Each row of a before or after table is a point. The points were changed in one or more steps. Then noise was added and the rows were shuffled. The steps act on columns, c1 being the first. What was done? A step turns or swaps two columns, mirrors them in a line or flattens them onto one, adds a multiple of one to another, or multiplies or shifts one. Angles are multiples of 10 degrees, from the lower column toward the higher: turns from -170 to 170, lines from 10 to 170 but not 90. Use the fewest steps. Two steps may share a column if one is a turn and the other turns, adds or multiplies; they go together, in the order done. Otherwise the lowest column goes first.

Before (9 x 3):
[[ 1.7  0.1  7.3]
 [ 4.9  2.5  1.3]
 [-8.2  1.4 -1.2]
 [ 3.6  2.6 -0.3]
 [ 4.9 -0.7  1.1]
 [ 4.0  2.0  1.4]
 [ 2.8  2.1  1.9]
 [-5.2  3.4  2.1]
 [ 2.4  2.9 -1.5]]
After (9 x 3):
[[-2.1  3.6  2.2]
 [-9.9  1.5 -1.1]
 [ 3.1  2.5 -0.4]
 [ 6.0  2.0  1.4]
 [ 0.0  2.8 -1.5]
 [12.6  0.2  7.2]
 [ 5.5  2.1  1.9]
 [ 6.9  2.6  1.3]
 [ 6.4 -0.6  1.0]]
Steps: add 1.5 times c3 to c1

Before (9 x 4):
[[  0.0  -6.0   3.5  -3.8]
 [  1.1   0.2   0.4   1.4]
 [ -3.5  -0.6  -6.4  -2.3]
 [ -0.1  -4.2   3.9  -1.1]
 [ -6.0   2.5   4.0   1.7]
 [ -6.3  -1.4   1.9   0.1]
 [  0.9   2.3  -1.7  -3.7]
 [ -1.1   1.3 -14.8   0.2]
 [ -7.3  -3.1  -0.4   1.2]]
After (9 x 4):
[[ -0.8  -0.3   4.7   0.9]
 [  0.4   1.1 -10.6   0.2]
 [  1.6  -3.7   8.5  -0.4]
 [ -1.7   2.1   2.0  -2.6]
 [  3.4   0.8  -2.5  -1.8]
 [  2.5  -5.9   7.3  -2.5]
 [  8.2  -0.2   3.4   0.9]
 [  6.2   0.9   5.7   0.0]
 [  4.3   4.7   8.1   1.1]]
Steps: mirror c1 and c2 in the line at 100 degrees; shift c3 by 4.0; multiply c4 by 0.7

Before (9 x 8):
[[ 6.9  5.1  6.5  0.3 -0.7  2.2 -0.2  3.1]
 [-0.4 -4.4 -2.5  6.3  0.7 -0.8 -3.6  2.0]
 [-2.5 -3.6  8.5 -1.7 -2.8 -2.7 -2.3 -3.4]
 [-5.4  0.6 -2.5  3.3 -0.7 -0.9 -0.6 -0.9]
 [ 3.4 -0.8  4.2 -5.3  1.4  1.4 -3.7  4.4]
 [-3.2 -1.9 -2.4  7.1  2.7  2.9 -8.9 -0.7]
 [-0.7 -2.5 -3.0  4.8  0.8  3.7  0.8 -3.6]
 [ 7.6  2.5 -0.1 -5.4 -3.5 -1.7 -2.1  0.6]
 [-2.6 -2.3  2.0 -0.7  3.4 -6.2 -2.7 -3.9]]
After (9 x 8):
[[ -5.5   0.6  -2.4   3.5   1.4   2.8  -0.9   0.3]
 [  7.2   2.2  -0.3  -5.4   1.9  -6.7  -4.2  -2.7]
 [ -2.7  -2.2   2.4  -0.6   1.3  -4.2  -5.4   5.2]
 [  3.6  -0.7   4.3  -5.7  -4.2  -1.0  -7.0  -1.8]
 [ -2.9  -1.6  -2.4   7.3  -0.8   5.1 -17.7   2.1]
 [ -2.0  -3.2   8.4  -1.8   4.2  -0.8  -4.4   0.1]
 [ -0.6  -4.2  -2.5   6.2  -1.9  -0.6  -7.3  -0.6]
 [  7.0   5.1   6.5   0.2  -1.5  -2.7  -0.1  -3.2]
 [ -0.3  -2.4  -2.9   5.2   2.5   4.0   1.0   2.7]]
Steps: add -0.7 times c1 to c6; turn c5 and c8 by 130 degrees; multiply c7 by 2

Before (14 x 11):
[[ -3.1  -1.8  -5.7   3.6  -8.1  -1.7  -5.1   4.1   1.5  -1.0  -3.0]
 [  6.9  -4.7  -1.2   1.7   5.1   2.0  -8.5  -0.8   0.4  -6.5  -0.6]
 [  4.4  -5.8  -2.0  -0.9   0.0   0.4  -9.7  -7.5   1.3  -6.0   2.9]
 [  1.6   0.8  -7.0   2.1  -7.9   0.7   2.4   0.6   4.7   5.1   1.3]
 [ -4.4  -0.9  -4.4   4.8  -1.9   1.1  -2.8  -2.9   2.1   1.2   0.0]
 [  0.0 -11.7  -1.5   0.7   0.0   1.6  -6.6  -1.8   0.4  -3.9  -2.2]
 [  3.7   2.5  -1.2  -4.2   2.8  -4.2   5.1  -3.7  -4.5   3.4   7.6]
 [  0.5  -1.4  -5.8  -2.6  -3.0   3.7   0.1   1.9  -0.4   4.5   4.5]
 [  5.7  -3.0   6.9  -3.8   0.7   1.1  -0.8  -6.2  -6.6  -5.2   6.8]
 [ -3.6  -1.1  -2.7   3.8  -3.9   4.0  -4.4   2.5   5.2  -0.1   0.5]
 [ -4.5  -0.6  -3.4  -1.3  -5.5  -0.6  -4.5   4.2   8.0   4.3  -2.5]
 [  3.1   3.6  -3.6  -6.5  -0.1   2.2  -0.1  -4.1  -6.4   2.5   3.5]
 [ -0.7   0.8  -3.1  -0.6  -4.3   2.0   2.8  -1.6   3.0   1.5  -3.6]
 [ -0.5   2.0  -4.7  -6.9  -1.4   0.4   6.2  -1.6  -1.8  -2.7   6.8]]
After (14 x 11):
[[ 4.4 -1.6 -3.3 -2.0  8.0  1.0  4.4  4.3 -5.5  4.3  2.0]
 [-2.1  4.3 -1.1  6.5 -4.7 -5.1 -1.2 -3.7  2.8  3.4 -6.7]
 [ 0.0 -3.2 -3.3  2.3  3.2  2.1 -1.7 -1.6 -4.3  1.6  1.7]
 [-1.7  0.6 -7.1 -0.1  4.5  0.2 -3.0  0.6 -7.9  5.0 -1.5]
 [-3.6  0.4 -3.8  4.9 -6.5  1.0  4.3 -4.1 -0.2  2.5 -4.8]
 [-1.8  4.3 -5.7  2.0 -0.5  3.3  1.7  1.8 -3.0  4.6 -1.8]
 [ 2.0  1.1 -2.9 -5.9  5.1  5.0  1.0  2.6 -4.0 -0.1  0.6]
 [-7.2  2.5 -1.3 -6.6  0.5 -0.3  5.4 -0.7  5.1 -6.5  4.0]
 [-5.7  7.1  6.9  2.4 -6.6 -0.9  3.1 -6.2  0.7 -5.2 -2.1]
 [-4.3  5.8 -2.0 -5.4  1.4 -1.1  8.1 -7.6  0.2 -6.0  2.6]
 [ 3.5 -1.1 -5.7 -6.1  1.3 -0.8  1.6  4.1 -8.0 -1.1  3.3]
 [-0.5  5.8 -1.7 -4.7  0.3  1.5  4.5 -1.8  0.0 -3.7 10.4]
 [ 3.8  0.7 -4.5 -5.5  2.0  2.5 -0.9 -2.8 -1.9  1.4  0.7]
 [ 0.4  4.1 -4.7  9.4 -1.7  0.6 -0.2 -1.4 -1.5 -2.7 -6.0]]
Steps: mirror c1 and c6 in the line at 100 degrees; turn c2 and c11 by -130 degrees; turn c4 and c7 by -140 degrees; swap c5 and c9

Before (14 x 12):
[[ -1.9   2.5   0.7   1.2  -0.9  -1.7  -2.6   0.9   4.3  -5.6  -0.1  -1.4]
 [-10.3  -1.5   0.6  -1.1  -1.3  -3.5  -2.3   0.2   3.0   0.5   1.9   1.6]
 [  0.4   1.6  -1.8  -2.0   1.5   2.5  -1.6  -4.1   4.3   2.0   2.5   2.2]
 [  1.3  -1.4   3.5   3.2   4.7  -0.1  -4.5  -2.8   0.8   0.6  -0.1   0.9]
 [ -4.2  -7.1   3.5   3.2   0.3  -0.4  -3.0  -4.0   3.3   1.4  -4.7  -0.2]
 [  2.2  -1.8   4.3   1.0  -0.4   3.7  -2.0   2.8  -1.6  -6.0   2.6   2.1]
 [ -4.3   1.3   2.4  -1.0   0.6   0.0   2.2  -2.3   0.4   1.2  -4.8   2.6]
 [  0.1   1.7   0.4  -1.7  -0.9  -5.6  -2.3   6.3  -2.0   0.5  -2.5   2.8]
 [  1.3   2.3   4.4   0.6   0.0   1.7   8.0  -1.4 -12.0   0.3  -1.5  -4.6]
 [ -2.8  -2.2   6.0   2.6   3.6  -0.9  -2.2   2.9   4.8  -0.4   1.3   2.4]
 [ -6.4   1.6   0.7  -0.9   1.9   2.7  -1.5   1.0  -5.0  -2.3  -2.1  -0.1]
 [ -2.5   3.2   3.9   2.1  -2.1  -0.1   0.0  -2.3  -4.9   0.3  -1.3   2.1]
 [ -3.0   1.8  -2.7   3.5   0.5   4.3  -2.2   2.5   2.2   2.1   1.9   2.6]
 [  1.6  -4.6   0.5   5.8   2.3  -4.3   3.2  -3.6   1.5 -18.4   2.7   1.5]]
After (14 x 12):
[[ 13.8  -1.4  -3.5  -1.1  -2.8  -2.6   7.6  -2.8  26.6   0.1  -1.6  -4.6]
 [ -3.8  -3.0   0.0   0.6  -1.1   0.0  -2.4   1.4 -10.4  -5.6  -0.1  -1.3]
 [ -3.3   1.6  -1.7   5.8   1.5   5.8   2.6  -3.9  -2.4 -18.2   2.7  -0.5]
 [ -0.6   5.8  -3.0   3.0  -2.1   3.8  -3.6  -3.3  -9.2   1.5  -4.7  -1.1]
 [ -3.3   1.4  -7.1   3.3  -1.1   1.8  -1.6   3.1 -11.7  -0.1   1.5   1.3]
 [ 11.6  -0.2  -1.5  -0.9   0.9  -3.0  -1.1   1.2   7.6  -2.3  -2.1   0.3]
 [  3.3  -1.1  -2.2  -0.1  -1.1  -0.9   1.8  -2.7  -3.4   1.3  -4.8   2.9]
 [  0.1   3.1  -3.3   1.6  -3.0  -2.1  -1.4   3.0   4.6  -6.0   2.3   1.6]
 [ -2.1   1.1  -5.6   3.3   1.7   0.7  -4.8  -1.9  -1.1   0.5  -0.3  -0.6]
 [  5.5  -0.7   0.6  -0.6  -1.5   4.0  -1.9   0.8 -11.8   0.5   1.9   1.9]
 [ -0.2   0.7   1.6   4.1   2.0  -4.7  -1.8   3.0  -6.2   2.2   1.6   1.1]
 [ -5.7   0.0   0.4  -1.1   2.4  -2.8  -2.2  -3.9  -9.4   2.1   2.6   2.8]
 [  2.3  -4.4   0.3  -0.7  -1.0   4.2  -1.2   6.6   4.3   0.8  -2.2   3.3]
 [  8.3  -2.7  -1.7   2.8  -4.0  -1.4  -0.7  -2.5   9.1   0.3  -1.2   0.9]]
Steps: multiply c9 by 2.5; turn c1 and c9 by 150 degrees; turn c2 and c6 by -150 degrees; mirror c3 and c5 in the line at 110 degrees; turn c4 and c12 by -20 degrees; turn c7 and c8 by -10 degrees

Before (10 x 18):
[[-2.6 -2.1  1.4 -0.2  3.6  5.4 -1.2 10.0  4.9 -4.6  3.9 -1.9 -1.8 -6.3
  -5.0 -3.4 -4.9 10.4]
 [-0.6 -1.6 -1.5  3.0 -0.4 -1.8  3.2  2.7  6.4  3.8  6.4 -3.6  3.5 -2.7
  -3.2  1.6 -0.4 -1.4]
 [ 1.7 -4.4 -0.9 -9.0  6.3 -1.5 -5.6  0.8  3.0 -7.9  1.1  2.5 -3.7 -5.2
   5.8  5.0 -8.9 -1.3]
 [-4.8 -2.9 -0.8  0.6  5.2  2.7 -0.6 -2.6  1.5  5.8 -1.4  5.9  7.0 -0.4
   4.0  5.9 -0.8 -2.1]
 [ 5.4 -4.6 -4.3 -4.9  7.9 -5.4  0.3  1.5 -1.9 -5.4 -1.0 -1.3 -0.5 -2.1
   3.9  5.3 -5.7  0.1]
 [-0.2  1.6 -2.4 -0.8  4.4 -3.4 -1.3 -0.1  4.1  4.1 -2.8  4.6  2.3  4.1
   0.2  3.5 -2.1 -4.1]
 [ 2.8 -3.9  0.2 -0.4  3.5  3.1 -2.6  1.4  4.6 -1.1  2.3 -3.3 -1.0 -1.2
   1.0 -0.1 -2.3  8.8]
 [-2.6 -2.1 -2.3 -1.0 -3.0 -3.3  5.6  1.2  3.6  0.9  3.6 -1.4  1.0  2.2
  -5.4 -2.5  2.6  1.3]
 [-1.0  4.2 -2.8  1.8  4.3 -0.4 -1.5 -3.3  0.0  2.4  1.7  6.4  4.5  2.1
   3.0  6.7  2.0  0.3]
 [-1.8  0.9 -1.1  3.4 -3.5 -3.8  3.5 -0.7  1.0  5.5 -1.5  1.3  0.9  1.2
   0.4  5.4  0.3 -1.6]]
After (10 x 18):
[[ -2.3  -3.0   1.4   0.0   3.1  -0.3  -0.7  10.4   4.8  -5.0   3.8  -2.4
   -1.4  -5.9  14.6  -3.1  -5.0  10.4]
 [ -4.4  -2.5  -0.6   0.3   5.4  -6.2  -0.7  -3.3   2.4   5.8  -1.3   9.9
    7.1  -0.1   5.0  -4.0  -0.5  -1.4]
 [  2.1  -4.4  -1.0  -9.1   6.0  -3.3  -5.7   1.3   3.0  -8.1   1.3   7.8
   -3.4  -5.1  -6.2  -1.7  -8.7  -1.1]
 [  0.0  -2.4  -1.4   2.4  -0.7   3.8   3.1   3.2   6.4   4.6   6.6  -2.2
    3.7  -3.0  -3.2   4.1  -0.3  -1.4]
 [ -1.3   4.8  -2.8   1.0   4.6  -1.7  -1.2  -3.8  -0.5   2.2   1.6  11.0
    4.6   1.8  -2.4  -3.1   1.9   0.4]
 [ -1.9   0.5  -1.1   3.7  -3.4   2.4   3.6  -0.8   1.5   6.2  -1.4   3.8
    1.1   1.5  -9.0   5.1   0.0  -2.2]
 [  4.7  -4.9  -4.5  -4.3   8.3   0.7  -0.1   1.5  -1.7  -5.4  -1.0   6.7
   -0.8  -2.2 -13.8   0.4  -5.3   0.2]
 [ -0.4   1.2  -1.7  -0.8   4.9   2.4  -1.4   0.1   3.9   4.1  -3.4   7.8
    2.5   4.3  -7.6  -3.3  -2.2  -3.8]
 [  3.3  -3.1  -0.4   0.1   3.2  -3.6  -2.9   1.3   4.6  -0.7   2.5   0.0
   -0.8  -0.7   6.9   0.4  -1.8   8.9]
 [ -2.4  -2.3  -2.4   0.1  -3.0   8.1   5.2   1.4   4.5   0.8   3.7  -4.0
    1.3   2.0  -5.7   1.3   2.8   1.4]]
Steps: add 0.7 times c5 to c12; turn c12 and c16 by -50 degrees; multiply c6 by 2.5; turn c6 and c15 by 110 degrees
